Rows are points. To make a cloud, some directions were put in groups of two or more. Within a group, all points are equally far from the middle, so they leave a hole (a ring in 2 directions, a hollow ball in 3). The other directions are filled evenly. Then the cloud was stretched, turned, moved and blurred a little. Count the holes, and give their numbers of directions, smallest first.
In the rows, 128 means zero.

Cloud, 22 rows:
[[ 95 158  69]
 [157 169 122]
 [146 139 160]
 [138 124 164]
 [144 184 129]
 [110 193 133]
 [121  65  89]
 [ 90  65 132]
 [145  95  85]
 [105  59 130]
 [146 152  83]
 [ 81  98 149]
 [115  97 163]
 [153  86 131]
 [ 84 103  68]
 [158 115 147]
 [163 152 130]
 [125  65 137]
 [ 76 123  70]
 [126 187  93]
 [138  73  96]
 [114 110  62]]
Holes: 1 (3)

Cloud:
[[131 151 169  83]
 [132 168 113 124]
 [169  99 147 127]
 [127  86 156 141]
 [183 177 103  90]
 [205 160 127 106]
 [137 201 131 142]
 [100 123  99 164]
 [160 151 128 181]
 [164 138 169 154]
 [177  77 131 100]
 [163 177 104  90]
 [180 102 137 126]
 [149 109 158  87]
 [186 152  93 102]
 [180 138 120 149]
 [121 104  76 156]
 [106 153 118 148]
 [162 201 122 102]
 [180 156 181  92]
 [ 89 131 151 142]
 [192 161 171 108]
 [121 139 171 105]
 [ 79 139 143 162]
 [216 110 103  84]
 [171 146 173 137]
 [192 172 181 102]
 [205 177 148 109]]
Holes: 1 (2)

Cloud, 55 rows:
[[123 164 173 140 119 158]
 [189 103 131 137  90 119]
 [106 166 157 164 166 118]
 [172 133 138 138 203 133]
 [ 97 122 157 138 178  74]
 [140 185  87 138 179 172]
 [ 45 148 130 118 129 127]
 [154  56 164 128  90 122]
 [123 151 135 161 165  84]
 [ 97 150 152 121  94  91]
 [154 111 194 155  69 120]
 [102 187 120  48 105 130]
 [108 152 168  65  90 129]
 [ 73 114 135 154 120 156]
 [106 182 120 118 119  58]
 [151 202 129  95  98  93]
 [ 87  99  64 103 120  97]
 [121 135 123 176 123 114]
 [151 151  65  53 155 107]
 [ 80 170  43 165  91 166]
 [104 137 152 108 101 135]
 [140 170 116  77 107 178]
 [162 167  99 108 186 198]
 [121 120 124 118  83 182]
 [196 134 164 174 120 130]
 [ 98 187 178 119  83 139]
 [155 129  65 121 141 147]
 [ 94 139 176 133 124  76]
 [153 146 125 177 187 141]
 [112 167 182 158 168  86]
 [ 88 159  97 111  82 134]
 [115 128 105 136 147 101]
 [129 123 147  82 148 181]
 [145 165 130 112  82  73]
 [ 68 144 164 160 145 133]
 [ 87  88 108 109  84  98]
 [131  67 109 115 146 107]
 [147 123 115 118 187 106]
 [105 140 157 177 147 133]
 [ 98 136 110 157  59 123]
 [ 84 201 158 122 134 143]
 [174 132  64 105 161  98]
 [186 132 216  87 148 125]
 [ 91 165 169  53 100  64]
 [166 146 105  69  75  99]
 [165 143 168 126 166 172]
 [107 186 134  80 116  61]
 [118 149 193  71 115 134]
 [143 179 149  78  97 109]
 [141 166 128 174  66 121]
 [145 116 168 150 151 127]
 [ 92 141 173  93  72  55]
 [180 165 146  66 112 134]
 [153  76 154 188 127 125]
 [ 88 164 107 120 151  96]]
Holes: 0

Cloud:
[[117 122  93  74 134 117 165  93]
 [ 60 167 121 134 157 172 145 100]
 [ 42 150 121 186 137  97  92 117]
 [128 113  89  99 202 119 146 161]
 [ 97  84 135 128 141 108 121  79]
 [141 160  56 133 180  69 123 129]
 [135  98 145 137 177 165 117  86]
 [167 145 168 127 158 165  91 164]
 [103  66 129 136 126  86  59 158]
 [143 133 178 163 135  97 130 183]
 [110  74 102 154 148  55 108 118]
 [ 88 152  78 115 205  98 111  95]
 [117 161  70 151 203  80  89  96]
 [111  81  47 137 164  72 102 110]
 [ 57 144  78 163  99 116 121 178]
 [121 111  61  97 110 135 174 119]
 [128 149  79  81 181 104 108 107]
 [139  93 161 167 121  52  64  93]
 [153 140 110 122 216  88 109 118]
 [104 148 132 164 138  74 156  78]
 [108  65 180 156 140 135 103 108]
 [ 44 142 144 121 138 147 138 180]
 [112 126 166 139 190 110 183 141]
 [157  96 134 193 144 138 169 134]
 [147 139 108 143 187  49 133 127]
 [128  61 152 194 150 152  64 123]
 [154 115  74 121 108  78  85 123]
 [111 189  73 136 144 124 146 109]
 [164  63 107 124 187 124 138 141]
 [100  51 155 165 142 114 166 130]
 [ 80 179 119 123 139 172 122 123]
 [124 180 126 145 118 152 173 150]
 [ 70 162  85 169  99 134 116 132]
 [ 68 171 137 125 128  64 138 114]
 [152 146 119 141 181  68 182 108]
 [ 98 107 154 203 148 101 146 124]
 [156 122  82 138 101 136 176 137]
 [161 168 160  84 116 136  88 159]
 [137 142  86  84 167 154 180 156]
 [ 58 145 153 157 156  79 156 126]
 [103 120 108 209 162 137 148 108]
 [185 107  72 148 156  78 115 107]
 [ 68 130 149  99 124 124  78 153]
 [164  89 104 126 106 112 153 175]
 [170  92  92 170 164 106 141  93]
 [ 57 112 113 135 189 147 125  87]
 [130 122 101 185 188  96 165 118]
 [ 54 184 119 141 130 151  93 140]
 [ 88 142 134 161 142  51  39 155]
 [147  96 102 135 133  41 126 107]
 [ 87 147 109 178 122 109 139  82]
 [122 125  73  89 180 128 139  94]
 [117  78 169 133  91 106  67 148]
 [ 75 109 138 120 179  96  48 160]
 [113 139 179 137 159  60  71 153]
 [146 147 160 165 118 121 107 182]
 [119 155 168 128 128 105 113 191]
 [191 154  78 157 176  98  73 128]
 [ 82 129 105  69 113 118 140 141]
 [124 162 144 138 172 153 195  99]
 [174 171 116 116 135 108 173 164]
 [ 85 138 121  78 159  79 171 110]
 [ 94 116 111  73 130 109 135 170]
 [107 161 104 174 127 160 178 146]
 [ 84  83 195 134 112 157 172 121]
 [138 149 102 125 164  80 172 178]
 [157 114 117  80 150 140 157 175]
 [121 120 131 108 134 189 150 168]
 [112  91 132 113  99  82  86 112]
 [124 179  52 132 176 121 152 125]
 [128 115 133  94 103 189 211 152]
 [110  74 133 169 166 188  96 124]
 [ 81 138 110 166 168  44  64 127]
 [119 105 134 139  87  63  73 124]
 [120 111  48 176 192  70 116 114]
 [126  90 101 145 176 178 122  94]]
Holes: 2 (2, 4)

Cloud, 93 rows:
[[207 156 112 134  96 145 105 137  67]
 [168 143 114 208 105 146 112  63 116]
 [117  93 117 146 111 164 108 140 121]
 [134 156 142 152 111  55 151 105 101]
 [190 152  60 205 138 154 105  82  88]
 [141 235  57 133 158 101 153 144 157]
 [122 151 130 145 147 139 143  94 116]
 [139  82 161 129  81 153  85 170 111]
 [122 223 146 115 139  65  81 162 153]
 [108  98 126 154 183 103 155 152  64]
 [193 127 166 146 171  42  93 138 122]
 [174 181  79 163 176 123 105 110 119]
 [191  96 181 109 114 121 141 181 129]
 [123 161 140 160 118  75 146 173 132]
 [114 179 139 164 100 101 157 132 113]
 [128 136  85 121  84 119  89 166 134]
 [194 141 143 162  94 122 104 152 157]
 [117 144  72 128  98  97 173  97  80]
 [143 166  41 112 128 178 147  99  99]
 [140 155 124 159 101  90 117 149 128]
 [125 157 107 164 117 117 177 140  99]
 [126 125  94 175 166 123 122 117 123]
 [121 123 130 177 111  64 126  85 106]
 [116 203  70 134 166 131 112 128 129]
 [166 211 174 102 155 112 148 119  51]
 [189 106  41 206 115 127 140  87 116]
 [ 80 148  77  99 123 183 182 131 104]
 [ 57 145 145 106 158 127 179 137 110]
 [ 88 114  64 147 154  81 135 100 122]
 [175 145  87 185 114  90 138 102 111]
 [161 184 109 137  82 106 103 158 155]
 [188 195  62 109 178 119 110 143 140]
 [170 140  70 107  83  90 100 161 169]
 [ 95 162  78 106 166 168 194  72  79]
 [159  90 117 169  55 131 147 137 116]
 [136 111 148 116 192 174  80 131  68]
 [139 153  92 165 174 126 143 105  88]
 [174 119 156 103 154 174 119 137  17]
 [ 96 166  83 176 171 123 177  94  62]
 [ 83 169  98 118 145  81 179 106 102]
 [ 98 116  85  72 167  79 100 187  91]
 [162 115 167 137 182  51  90 181 131]
 [109 124 163 137 131 141 103  93 119]
 [177 138  56 188 135 121 123  75  91]
 [150 143 149 151 138 150  86 102 195]
 [146 122 114 112 155  65 120 140 127]
 [207 147 158  84 174  88 127 178  56]
 [ 81 162  84 117  59 145 132 143  83]
 [107 117 138 165  63 156 152 127  99]
 [157 117 102 181 175 104 142 131 118]
 [141 131 163  75 122 105 206 162  92]
 [127 142 105 108  64 141 186 167 170]
 [133 113 124 160 193  61  95 144 139]
 [122 171 149 123  90 182 102  97  99]
 [150 182 157 129 161 111 130 122 106]
 [206 129 150 138  58 173 104  97  88]
 [115 176 142 125  82 131 160 134  71]
 [212 127 151 131 180  94 131 131 123]
 [112 187 115 126  65 152  94 147  91]
 [155 152  89 156  49 127 156 125 108]
 [146 140 102 169  97 127 135 173 134]
 [194 159 117 175 223  99 144  93 105]
 [156 192 122 182 115 118 159 103  83]
 [176  92 126 157 170 103 103  84  69]
 [107  81 103 144  66 132 119 161 105]
 [149 149  57 163 149 152 134 151 153]
 [134 128 120 103 136  44  77 141 146]
 [153 132  66 113  99 157 109 147 168]
 [129  87  94  97 123 102 158 146 129]
 [129  89 172 168  67  71 145 199 143]
 [133 126  66 113  63 124 151 106  97]
 [151 133  92 113  62 124  69 116 123]
 [129 178  95 124 117 137  84 122 101]
 [112 125 144 131 168 136 157 126  83]
 [142 158  63 143 112 108 148 113 128]
 [127 183  74 134 105 136 175 151 118]
 [173  75 132  83 163 163 101  93  77]
 [190 192 114 133 161 113 120 191 130]
 [161 126 176 107 154  95  72 214 133]
 [145 130 143  82 213 141 145 133 103]
 [176 151 128 145 176 203 127  89  63]
 [171 232 150 158 115 106 103 147 149]
 [145  80 143 179  36  97 122 146  94]
 [195 135 122 161 132 207 129 127  89]
 [131 123 111 192 164 130 123  83  70]
 [137 165  92  77 131 157 109 133  89]
 [104 131  97 187  71  76 113 115 155]
 [143 108  94 133 111  64 116 177 137]
 [140  65  92 160 136 123  85 145 116]
 [120 175 129 106 120 138  89 165 176]
 [161 116 140 104  87 140 144 160  96]
 [134 142 137  58 123 145 117 142  84]
 [109 132 109 171 180 135 158  93  65]]
Holes: 0

Cloud:
[[188  63  93 143 169 129 138 127 111]
 [189 152 108  92 132  90  95  91 147]
 [142 137 207 162  79 132  72 133  85]
 [162  99 125 102  76 206 117 134 139]
 [164 113 119  95  61 107  83 157 117]
 [175  97 118 117  38 120  90 132 137]
 [156  36 135 137 119 114 144 113  70]
 [ 83 115 142  89 102 150 165 175 120]
 [199 100 141 122 119 176 138  66  81]
 [146 135 100 119  78 140 186  88 105]
 [ 97  69  99 164 125 119  86  99  59]
 [ 60 155 109 104 166 162 190 129 191]
 [ 76 142 115  87 186 135 136  67  96]
 [112 161 110 186  79 138 135 118 135]
 [ 98 121 153  88  95 162 172 111  82]
 [130 174 114  92 145 196 117 103 100]
 [108 134  50 137 155 150 122 130 125]
 [165 139 116 130 160 100  84  57 107]
 [156 133 141 105 133 129  72 148  64]
 [ 85 125 170 170 132 131  94  86 142]
 [139 177 118 134  73 126 166  81  90]
 [ 88 106 151 153 115 140 189  99 119]
 [ 90 108 124 141 122 114 147 196 142]
 [148 193 164 121 122 151 156 103 156]
 [127  99 104 109 149  93  63 171 140]
 [216  97  92 107 129 138  87 133 119]
 [ 68 107 122 102 176 154 184 161 171]
 [208  88 107 131 171 107 119 107 154]
 [100 123 134 113 167 177 175 152  93]
 [ 51  84 118 135 133 131 108  89 112]
 [ 75 176 171  76  92 136 125 111 128]
 [134  87 177  67 149 136 141 102 113]
 [132  67 129 126  93 189 125 140 151]
 [182 113 165 107  45 158 150  98 127]
 [110  44 161 144 131 134 106 129 127]
 [201 133 118 145 143 119 165 118 107]
 [188  55 156 132  98  73 120 119  66]
 [ 28 106 151  71 141 119 126 143 135]
 [ 54 138  78 122 138 173 136 109 135]
 [ 60 115 171  92 106 141 117 122  87]
 [ 42 144  89  64 185 134 172 152 126]
 [150  59  64 137 157  85 139 113 118]
 [102 132 123  96  97 143  75 139 169]
 [ 89  97  93 134 157  99  81 166  81]
 [ 93 133 157 149 176 139 161 139  79]
 [110 132 123 131 172  88  66 103  77]
 [222  90 135 154  44 115 121 124 123]
 [ 93 122 122 107  77 139 188 151 102]
 [ 49 160  81  69 149 110 181 115 144]
 [ 87 198 101 133 146 133 146 126 152]
 [ 87 166 169 132 165  90  82 125 129]
 [182  85  91 118 160  79 157 149 151]
 [194 117 112 106  81 132 153  84  58]
 [133  95  93  69 148 144 155 186 142]
 [ 74 195 162 138 113 119 131 145 102]
 [147  76 115 102 137 137  81 181 115]
 [155 182 148 116 101 123  95 147  86]
 [117 154 127  67 144  99 121 172 113]
 [140 129  67 119 185 162 162 126 113]
 [189  66 126 101  66 162  84 110  64]
 [ 53 105 143 135 123 121  98  71  94]
 [ 84 137 115  29 138 126 156 142 128]
 [118 179 150 173  67 113 113  72 102]
 [ 93 134 149 132 143 157  61 131 126]
 [172 126 181 109  98 156 111  44 116]
 [167 118 109 126 185 125 169 128  97]
 [213 124 118 128 123 102 150  86 136]
 [136  77 137 147 137  72  71 135  50]
 [106  71 172  74 104 112 105 106 102]
 [153 122 121 108  39 130  72  96 110]
 [153 125 120 125 145 187  78 118 139]
 [ 88 117  98 138 164 138  96 161 168]
 [135 139 120 134 123  78 139 117  36]
 [182 105 157 122  98 117 116 129 192]
 [130  67  83 135 100 136  88  84 114]
 [147  50  95  72 113 114  83 142 113]
 [160  95  98 180 106 101  50 129  65]
 [177 132 165 154  61 106  70 119 134]
 [124 104 134 159 129  90 104 137 188]
 [184 123 165  84  84  69 111  98 124]
 [117 118 123 152 164  83 152  56 125]
 [119 124 178 168 106 101  76  79 143]
 [140 142 140 134  71 133 194  90 103]
 [144 115  58 101 127 129 174  97 124]
 [ 92 184 102  95 190 111 182 145 156]
 [ 97 119 103 139 154  90 137  85  53]
 [ 90 106 144 149  96  43 115 129 105]
 [172 161 153 100 134 169 102 135 149]
 [ 78 128 162 168 173  82 135 103 105]
 [181  41 126 169  48 107  75  94  74]
 [ 96 149  87  75 136 142  99  73 131]
 [119 170 119  76 107 101 137  60 139]
 [173 170 174 124  84 134  91 130 129]
 [164 121  70 123 120 102 149 110 168]
 [ 74 109 127 100  87  59 106 143 125]]
Holes: 2 (4, 4)
